Each row is a point. Each copy is the shape, with its points in the same order, stretched, turned, moved and blurred by noise. Say if it was mirrored as well.

Shape, 5 rows:
[-404 16]
[23 -29]
[62 -10]
[36 213]
[44 -24]
Copy 1, 5 rows:
[-386 55]
[43 6]
[83 40]
[64 267]
[47 17]
Copy 1 is: only turned
Copy 2 (5 x 2):
[382 8]
[-45 88]
[-37 111]
[-19 350]
[-45 98]
Copy 2 is: mirrored

Shape, 7 rows:
[24 151 -216]
[-249 64 -105]
[-123 -87 -205]
[-263 61 69]
[93 201 47]
[197 -237 22]
[132 -159 159]
Copy 1:
[-16 -309 111]
[-218 -58 14]
[-164 -225 -151]
[-222 113 22]
[94 -100 143]
[224 -46 -229]
[165 75 -98]
Copy 1 is: mirrored
Copy 2 (7 x 3):
[139 193 -272]
[-146 196 -245]
[-45 -2 -302]
[-165 219 -101]
[201 236 -39]
[132 -145 -25]
[56 -104 91]
Copy 2 is: only turned

Shape, 9 rows:
[-104 214 86]
[84 -167 256]
[-7 -186 355]
[-32 -188 -1]
[-79 199 167]
[59 -225 -8]
[-124 19 143]
[58 107 20]
[90 96 -27]
Copy 1, 9 rows:
[-144 243 60]
[39 -123 294]
[-67 -130 394]
[-35 -188 25]
[-146 247 142]
[68 -216 31]
[-160 41 116]
[34 141 29]
[84 111 -12]
Copy 1 is: only turned
Copy 2 (9 x 3):
[-126 182 169]
[-89 -234 381]
[-32 -153 489]
[23 -181 120]
[-154 175 213]
[-29 -255 114]
[-6 86 223]
[-204 56 135]
[-202 -9 35]
Copy 2 is: mirrored
Copy 3 (9 x 3):
[-231 177 27]
[119 -59 308]
[23 -125 363]
[26 -173 30]
[-208 187 94]
[157 -190 73]
[-177 -12 97]
[0 116 3]
[49 133 -55]
Copy 3 is: only turned

Shape (8 x 4):
[204 -15 47 -267]
[-160 -59 -57 -48]
[22 -217 -78 58]
[-54 -21 137 71]
[-19 -147 22 48]
[233 304 -348 -188]
[-247 144 88 14]
[-215 -68 38 50]
Copy 1:
[136 -40 182 -155]
[-134 -124 -226 -75]
[-223 115 -150 -113]
[-216 -101 -26 81]
[-223 9 -85 -46]
[490 105 -128 54]
[-115 -298 -183 149]
[-258 -162 -220 8]
Copy 1 is: mirrored
Copy 2 (8 x 4):
[-114 212 -263 22]
[-15 33 85 -148]
[-50 -201 -56 -11]
[22 24 110 62]
[-46 -71 -14 52]
[257 192 -421 -191]
[71 163 208 -113]
[-12 -16 203 -110]
Copy 2 is: mirrored
Copy 3 (8 x 4):
[115 -223 69 -266]
[-221 -10 -54 -1]
[-177 -55 180 53]
[-25 -76 -94 102]
[-116 -70 49 52]
[97 249 139 -430]
[-130 48 -317 50]
[-233 -20 -134 103]
Copy 3 is: mirrored
Copy 4, 8 rows:
[200 17 109 -222]
[-191 30 -87 97]
[1 -190 -58 174]
[-55 23 130 239]
[-33 -108 5 187]
[282 329 -324 -174]
[-246 225 49 156]
[-230 -3 3 229]
Copy 4 is: only turned

Shape (12 x 6):
[-21 92 -31 -162 73 209]
[104 -129 -102 -130 -185 -208]
[-54 -61 59 41 79 -37]
[-253 -194 209 -94 57 -116]
[-150 47 -220 -155 34 -55]
[157 197 -48 225 -66 9]
[-132 182 190 -137 93 -228]
[-150 128 -124 -37 -289 -112]
[-100 -118 254 104 204 80]
[257 27 -275 303 -186 -56]
[10 140 -125 -10 52 -236]
[-84 219 -114 -121 -129 320]
Copy 1, 12 rows:
[-112 -136 -67 -265 -79 -7]
[188 -127 -15 72 -205 -104]
[-49 -41 -15 36 104 15]
[-146 -207 168 135 190 -166]
[-171 -101 -89 14 -239 -127]
[115 266 -69 -84 -71 248]
[-94 113 150 -35 96 -301]
[-55 43 167 81 -333 15]
[-118 -74 24 -17 370 71]
[239 210 -202 83 -243 379]
[4 160 -96 43 -118 -122]
[-166 -87 41 -290 -293 153]
Copy 1 is: only turned
Copy 2, 12 rows:
[13 112 129 -183 -181 87]
[52 -86 -24 266 -319 -154]
[8 -179 24 26 42 -17]
[-217 -256 22 -149 60 -141]
[-110 132 -170 -32 -182 6]
[242 41 110 258 71 202]
[-54 86 25 -47 258 -309]
[-197 167 -17 298 -84 102]
[48 -294 213 -189 167 33]
[364 -43 -50 428 -111 243]
[125 115 -150 142 58 -85]
[-82 240 160 -54 -206 294]
Copy 2 is: only turned
Copy 3, 12 rows:
[-84 45 -67 -102 83 229]
[17 -76 -46 -206 -75 -367]
[-66 0 55 20 145 -77]
[-299 -190 11 29 209 -203]
[-92 69 -9 -283 211 -15]
[102 292 97 -9 -19 -12]
[-217 103 -193 42 283 -142]
[-193 195 52 -282 -27 -232]
[-140 -110 74 216 218 47]
[232 213 247 -197 -145 -184]
[31 170 -33 -148 197 -178]
[-166 209 4 -198 -52 313]
Copy 3 is: mirrored
Copy 4, 12 rows:
[-11 76 61 167 -5 275]
[-31 -92 170 -34 -207 -166]
[13 -75 -53 -73 89 93]
[-161 -19 68 -285 191 117]
[-240 -88 50 189 -7 48]
[179 -40 -267 107 -149 24]
[-106 233 -58 -7 211 -29]
[-260 3 -93 21 -290 -27]
[152 -41 -108 -210 252 251]
[195 -311 -210 121 -340 -112]
[-67 -26 -91 162 31 -139]
[-106 94 -55 220 -237 324]
Copy 4 is: mirrored

Shape (14 x 8):
[-53 188 99 -59 50 131 -103 3]
[-79 0 137 -19 79 -74 -94 77]
[10 177 43 53 159 121 19 174]
[-242 111 174 -710 -72 -41 157 -256]
[-282 25 132 21 79 26 143 -192]
[145 89 -366 27 -116 -32 -4 260]
[48 32 124 83 120 284 138 197]
[22 15 165 125 39 -60 -51 127]
[-62 121 -37 119 -258 12 114 282]
[-111 16 -83 -204 5 85 139 230]
[146 -24 91 100 72 400 52 -70]
[-40 158 165 87 127 -39 66 -316]
[137 17 -205 -33 -164 -113 169 276]
[-100 -36 -158 11 -141 -46 -9 -267]
Copy 1, 14 rows:
[-55 112 11 54 111 149 -148 2]
[-63 -23 99 -6 130 -83 -86 -8]
[-100 58 45 166 204 105 13 109]
[-88 225 181 -494 -18 272 -70 -405]
[-187 63 107 92 -56 33 -18 -262]
[188 -92 -229 -77 68 77 139 348]
[-73 -122 121 240 222 275 23 74]
[-2 -36 162 157 102 -59 -79 66]
[104 -78 132 75 -108 173 90 311]
[-96 -104 30 -130 121 217 99 110]
[51 -126 -52 279 203 285 -153 -164]
[-17 237 32 195 18 -32 -64 -337]
[253 -154 -29 -109 42 87 235 245]
[85 -55 -181 -47 -180 -63 -92 -201]
Copy 1 is: only turned
Copy 2, 14 rows:
[-111 230 25 -32 -59 109 -84 9]
[-37 -16 63 -69 -37 -12 -13 125]
[-80 261 22 124 20 85 33 146]
[-8 118 -248 -738 -147 130 178 -202]
[-141 33 106 -94 -17 -28 199 -187]
[-21 32 -385 326 -121 187 17 256]
[80 281 146 184 43 209 113 94]
[23 37 85 93 -61 -48 -34 145]
[-6 71 -74 238 -346 119 159 190]
[-34 103 -147 -55 -59 254 223 184]
[116 257 133 207 78 285 -42 -147]
[-76 127 15 -13 37 -170 -2 -265]
[132 -6 -344 211 -170 97 167 244]
[-106 -143 -180 51 -96 73 4 -212]
Copy 2 is: only turned
Copy 3, 14 rows:
[-7 244 93 -15 -72 49 -32 40]
[8 -13 225 -20 -37 -29 -101 -12]
[92 200 195 128 98 129 20 -2]
[-97 382 233 -558 -342 -90 -84 -447]
[-147 90 185 -29 -19 -183 185 -179]
[279 -81 -75 204 -47 391 -65 -143]
[65 137 253 15 163 216 187 76]
[92 -68 257 89 -21 -11 -2 89]
[92 -69 222 209 -196 326 155 -66]
[25 89 197 -79 3 307 -16 -255]
[51 142 13 -116 128 115 271 195]
[57 177 84 26 -24 -345 143 -33]
[302 -153 144 99 -98 331 26 -222]
[-18 -117 -157 -11 -165 -58 97 -151]
Copy 3 is: mirrored
Copy 4, 14 rows:
[-44 21 32 208 106 -46 74 89]
[-68 -38 94 77 29 78 -63 217]
[-11 23 -95 179 129 61 165 226]
[-198 -54 429 -307 227 -318 220 -66]
[-184 -24 223 9 -118 209 166 -85]
[2 -81 -388 -19 -145 -258 35 141]
[-25 -237 -66 265 49 83 243 236]
[46 -55 16 156 -52 62 -34 235]
[-90 -117 -93 124 -277 -200 77 300]
[-165 -186 -96 -78 46 -136 204 180]
[61 -321 -40 289 111 71 188 39]
[94 94 165 123 -14 138 192 -142]
[71 -185 -231 -100 -209 -231 93 232]
[-97 -65 -25 -57 -116 0 -49 -260]
Copy 4 is: mirrored
